Each row of a before or after table is a point. The points were changed in one or more steps. Then noise was added and the rows were shuffled. The steps act on columns, c1 being the first. Write out the steps. A step turns or swaps two columns, mirrors them in a line or flattens them onto one, adds a multiple of one to another, or multiplies or shifts one. Angles are multiples of 10 degrees, from the lower column toward the higher: turns from -170 to 170, lines from 10 to 170 but not 90. Use the fewest steps. Two steps may share a column if one is a turn and the other turns, adds or multiplies; they go together, in the order done. Otherwise the lowest column goes first.

Before (12 x 3):
[[-50  -5  26]
 [ 14 -44  33]
 [ 12 -14 -20]
 [-21  11  37]
 [-10   2  14]
 [-29 -54  -3]
 [ 54 -44 -56]
 [  6   3  23]
 [-29   2  10]
 [-63 -17  -2]
 [ 36 -10  36]
 [ 22 -42  45]]
After, 12 rows:
[[-12  47  22]
 [-57  20  -1]
 [  3  -4  16]
 [-42 -22  23]
 [-31 -61 -40]
 [ -4  29   8]
 [-27  61   0]
 [-12 -14 -15]
 [-36 -25  34]
 [  3  10  11]
 [ -5 -34  25]
 [  9  21  27]]
Steps: turn c1 and c2 by -80 degrees; multiply c3 by 0.7

Before (10 x 6):
[[ -7 -11  -7  21 -21 -11]
 [-11 -16   4  28  -2  40]
 [  7 -43 -32 -11  19  14]
 [-28 -15  -3 -11  -5  21]
 [-21   9   3 -15   0  23]
 [-30 -12  14  -6  19 -41]
 [ -7  15  27  -6   5   9]
 [-41  11 -29  -4  36 -59]
 [-17  -7   6 -14   7  32]
 [-17   4   3   2  29   9]]
After, 10 rows:
[[-16 -22 -31 -10  -7 -67]
 [-12 -27 -14   1   9  13]
 [-16 -27  29  -9 -39  22]
 [-11  17   1  22 -16 -17]
 [-52 -33  -6  -3  17 -93]
 [-13   2 -15 -15   7  38]
 [ 13  -1 -26  -7  16  16]
 [-22   3 -18 -10 -15  34]
 [ -9  -7 -13 -13  -5  54]
 [ -7  -2 -12  25 -18  66]]
Steps: mirror c1 and c3 in the line at 20 degrees; turn c2 and c5 by 80 degrees; multiply c6 by 1.6

Before (8 x 11):
[[ 47 -37  19  17  -1  -4   0  42  18  77   2]
 [-41   2 -20 -12   7 -45 -22 -68   5  10 -24]
 [  9  26 -14  -8 -25 -14  -7 -37 -54  18 -27]
 [-51  43 -11  36  23  40  -9   0   8  15  77]
 [  5 -19  46 -32 -16   2  30  29   5  -8  34]
 [ -2  24  23 -65   4 -30   7 -26 -34   6  40]
 [ 17  -1 -59   5   4 -26 -32 -24 -11  25  25]
 [ 13  -5  23  19  13 -20  13  13 -31   0  17]]
After:
[[ 30 -52  26  17   6  -1  -2  18  -5  78  11]
 [ 21  40 -46  -7  18 -14  -4 -17  35  20 -39]
 [-32  35 -11  -8 -14 -47 -22 -57 -10  10 -43]
 [ 58  35   3 -65   5 -31   6  -9  41   8  31]
 [-85  36   5  36 -25  41  -9  19  -6  13  77]
 [ 10   9 -53   5 -25 -22 -32 -20 -15  23  17]
 [ 38 -30  37 -34  29   2  32  14  16  -8  43]
 [ -7 -12   9  18  -5 -23  12   8  37   1  20]]
Steps: add -1 times c4 to c1; add 0.3 times c8 to c11; turn c2 and c8 by 30 degrees; turn c3 and c5 by 160 degrees; turn c3 and c9 by -150 degrees

Before, 11 rows:
[[-19   2 -14   2  -8   0 -10  -1   2   7   9  -2   0   6]
 [  2  -2  37 -22  -5   4  11  10   3 -23  15  12  11   5]
 [-14   7  -6   2  -1  -3 -16  -4 -19  -5  11   0  10   7]
 [ -4  -2   2  -4  -3  -7  -8  10   4 -23  15  -4   3   7]
 [  2  11 -12  11   2   1   9  -2  -2 -21  10  -3   6  -5]
 [  4   5  -8  10  28  -3   8  10  -2  -9 -22  -7   9   9]
 [-47   3 -10   1  -4   0 -15  -4  -7  -5  12   0 -12   6]
 [  0  -6 -13  -1  -3   9 -17  -2  -2   0   5  -7 -38   9]
 [  4   5 -11 -31  -2  -5 -13   5  -8 -15   7   3  11  -8]
 [  5   2 -10  -3   2  -5 -12  -7   4 -18  -1   9   3  -1]
 [ -1   3  10   7   9   8 -11   3   2  -9  14  -7   5 -12]]
After:
[[-47   3 -11   1  -4   0 -65  -4   8   4  12  -4 -30   1]
 [  3  11 -12  12   1   1 -41  -3  -6  16  10 -14  15   5]
 [ -1  -6 -12  -1  -5   9 -66  -3  10   4   4   5 -95  -5]
 [-19   2 -14   2  -9  -2 -60  -1   3  -3   8   6   1  -5]
 [  6   2 -11  -3   2  -4 -62  -7  -4   5  -2 -20   8  -3]
 [  5   5  -8  10  29   2 -42  10   6  11 -23  -3  22  -3]
 [-15   7  -6   2  -1  -4 -66  -4  15   3  11  -5  25  10]
 [ -1   3  10   7   7  10 -61   3 -12  10  15  -3  13   6]
 [ -3  -2   2  -4  -2  -7 -58   9   3  16  15 -15   7  -8]
 [  4   5 -12 -31  -1  -5 -62   6  -2   7   7 -14  27  11]
 [  2  -2  37 -22  -5   3 -40  10   3   6  15 -26  27  -6]]
Steps: turn c9 and c14 by -130 degrees; add -0.3 times c2 to c9; turn c5 and c6 by 10 degrees; shift c7 by -50; turn c10 and c12 by 130 degrees; multiply c13 by 2.5
